Each row is a point. The last column is the point's height on a tilted bowl or saddle (a function of degree 2), plus a little noise. Count its main directions that bend up, bend down and stay straight.
In the rows, zero is written as 128.

Points (10 x 3):
[[138  68 106]
 [119 149 153]
 [119 154 155]
 [150 120 146]
 [ 95 135 174]
 [135 170 140]
 [ 95 112 152]
 [162 171 132]
 [184 125 178]
 [123 144 151]]
Directions: 1 up, 1 down, 0 straight

Points (16 x 4):
[[123 150 104 123]
 [123 156 133 126]
 [ 93 120 125 142]
 [121 124 176 155]
 [173 151 113 124]
 [121 206 146 182]
 [148 130 187 170]
 [127 177 180 180]
 [107 131 101 133]
 [154 118 134 127]
 [124 127 142 126]
 [113 121 105 131]
 [ 74 158 156 181]
 [ 83 144 129 153]
 [129 127 162 139]
 [ 98 150  75 160]]
Directions: 3 up, 0 down, 0 straight

Points (27 x 5):
[[142 141 147 141 141]
 [126 145  61 111 177]
 [ 92 137  97  96 156]
 [187 143 132 143 167]
 [142 129 145 164 142]
 [139  63  93 136 146]
 [104 138 143 165 144]
 [161  98 142  98 146]
 [157 149  97  93 165]
 [154 116 112 110 138]
 [148 141 126 163 147]
 [113  81 150  64 159]
 [114 130 141  78 146]
 [169 151 190 115 187]
 [124 104 129 131 124]
 [ 79 154 133  91 163]
 [159 113 182  93 167]
 [136 115 141  89 138]
 [129  83 145 139 132]
 [140 146 135  97 146]
 [103 119 173 111 142]
 [138  98 125 116 128]
 [206  91 141 106 187]
 [169 160 140 107 167]
 [116 104 140 155 130]
 [131 127 167 143 142]
 [144 113 186 123 156]]
Directions: 4 up, 0 down, 0 straight

Points (49 x 7):
[[134 137 144 114 113 143 128]
 [ 45 134 122 137 147 185 211]
 [125 133 126 133 103 202 140]
 [ 93  90 136 144 124 152 157]
 [148 164  92  59 126 142 176]
 [192 117  47 117 123 178 121]
 [142 124 126 148 113 127 134]
 [160 139 140 110 128 151 129]
 [195 158 126 134 138 106 189]
 [ 79 158 183  98 152 116 115]
 [123  96 133 164 125 148 148]
 [108 156 138 112 131 151 131]
 [159 101  85 114 162 162 124]
 [ 92 155  76 116 128 108 139]
 [166 104  83 115 110 144 131]
 [132  92 143 130 109 103 124]
 [126 166 145 180 122 126 135]
 [106 156 142 132  98  85  80]
 [ 97 152 140 110 177 139 161]
 [ 90 114 138  90 149 133 141]
 [ 98 125 134 132 104  79  73]
 [ 89 103 168 121 149  96 114]
 [137 129 116 130 116 171 130]
 [119  97  80  55 160 150 180]
 [137  68 106  87 128 147 120]
 [118 118 110 111  98  66  89]
 [160  86 136 149 162 123 124]
 [ 96 120 115 121  76 128 101]
 [103  66 125 130 187 135 166]
 [132 109 163  90 159 177 115]
 [136 128 171 123 114 164 140]
 [147  92  98 136 186 182 117]
 [132 119 132  90 131 123 126]
 [121  75 133 144  78 129 148]
 [121 176 130 111 115  94 121]
 [135  84 117  72 154 169 119]
 [157 186 123 102 136 101 187]
 [107 141 111 139 130 103 118]
 [173 142 132 150 112 148 147]
 [126 150  97 160  85 193 144]
 [166 145 103 135 144 136 149]
 [ 85 142 112  89 144 141 152]
 [137 142 121 150 163  80 151]
 [108 116 133 120 166 157 149]
 [ 80 144 172 110 125 135 120]
 [147 107 136 120 146 154 120]
 [123 138 133 148 133 118 128]
 [183 151 120 152  90  81 194]
 [126  99 138 149 126 158 144]]
Directions: 2 up, 1 down, 3 straight
